Each row of a before or after table is a point. The points were changed in one or more steps. Then noise was added and the rows were shuffled. The steps act on columns, c1 being the first. What was done? A step turns or swaps two columns, mirrors them in a line or flattens them onto one, adds a multiple of one to another, or multiplies or shifts one. Angles are multiples of 10 degrees, from the lower column toward the higher: turns from -170 to 170, lines from 10 to 170 but not 90. Use the fewest steps. Two steps may share a column if one is a turn and the other turns, adds or multiplies; they go together, in the order done. Otherwise the lowest column goes first.

Before (13 x 3):
[[ 14  11  -5]
 [ 15 -19  -2]
 [ -2  -5 -26]
 [ 17 -15  22]
 [-34  89  20]
 [ 17  22 -16]
 [  7  22 -20]
 [ 14 -15 -28]
 [ 16 -19 -22]
 [ 15 -25  38]
 [-36 -22 -22]
 [ 15  20  17]
 [-25  50 -27]]
After (13 x 3):
[[-68  32  54]
 [-50  -1   1]
 [ 39  -3  -2]
 [ 34   7  10]
 [ 30 -15 -27]
 [-69 -11 -25]
 [ 16  -4  -4]
 [ -5 -16 -21]
 [ 30  -8  -6]
 [ 33  16  20]
 [ 30   5   0]
 [ 28  11  17]
 [ 31 -13 -24]]
Steps: multiply c1 by 2; flatten c2 and c3 onto the line at 60 degrees

Before (14 x 9):
[[-47 -45 -33 -28  24  19  -4 -10 -33]
 [-10 -12 -30  13 -36  80 -28  30 -36]
 [-26 -40   8  17 -16 -20 -10 -13 -19]
 [ 49   8  20  13  33 -23  13  10  -2]
 [-39  -8  -6  17   5  -1  31 -45 -32]
 [ -9  -1  17  39  42 -15   4   3  -5]
 [ 24  -4 -11  17  13 -43  21  16   0]
 [-23  13 -19  -8 -41  45 -56  31 -59]
 [-23 -49 -19 -15   5 -13   0 -49 -12]
 [ 32   0  28  31  27 -10  -7   4  22]
 [-15 -23 -47  17  18 -18 -22 -41 -18]
 [ 22  20  16 -19  43  -9 -14   3  13]
 [-45  20 -26   6 -54  59 -23  32  -4]
 [-49 -33 -19  17  17 -15   4 -11 -14]]
After (14 x 9):
[[-42  19 -25   5 -79 -14  46  14   1]
 [ 28   1  29  29  31  13   1  11   3]
 [ 25  20  15 -22  46  15  10  17  -2]
 [-18 -23 -51  16  39  29  10 -30   1]
 [-26 -39   7  18  -9  21  -2 -18  -4]
 [ -9  -6 -30  19 -53 -26  59  15   2]
 [-50 -30 -13  15  34   0 -12  -4   2]
 [-22 -52 -20 -12  27   6  -6 -47  -2]
 [-11  -1  19  39  51   1 -13  16   4]
 [-46 -48 -36 -27  40  -7   8  -4  -2]
 [-24  18 -22 -14 -67  13  63  15   3]
 [ 21  -3 -12  19   6   7 -38  19  -3]
 [ 48  10  18  17  35   8 -15  18   1]
 [-39  -8  -3  16  29 -23 -21 -41   1]]
Steps: turn c5 and c8 by 20 degrees; multiply c5 by 1.3; multiply c6 by 0.7; turn c6 and c7 by 140 degrees; multiply c9 by 0
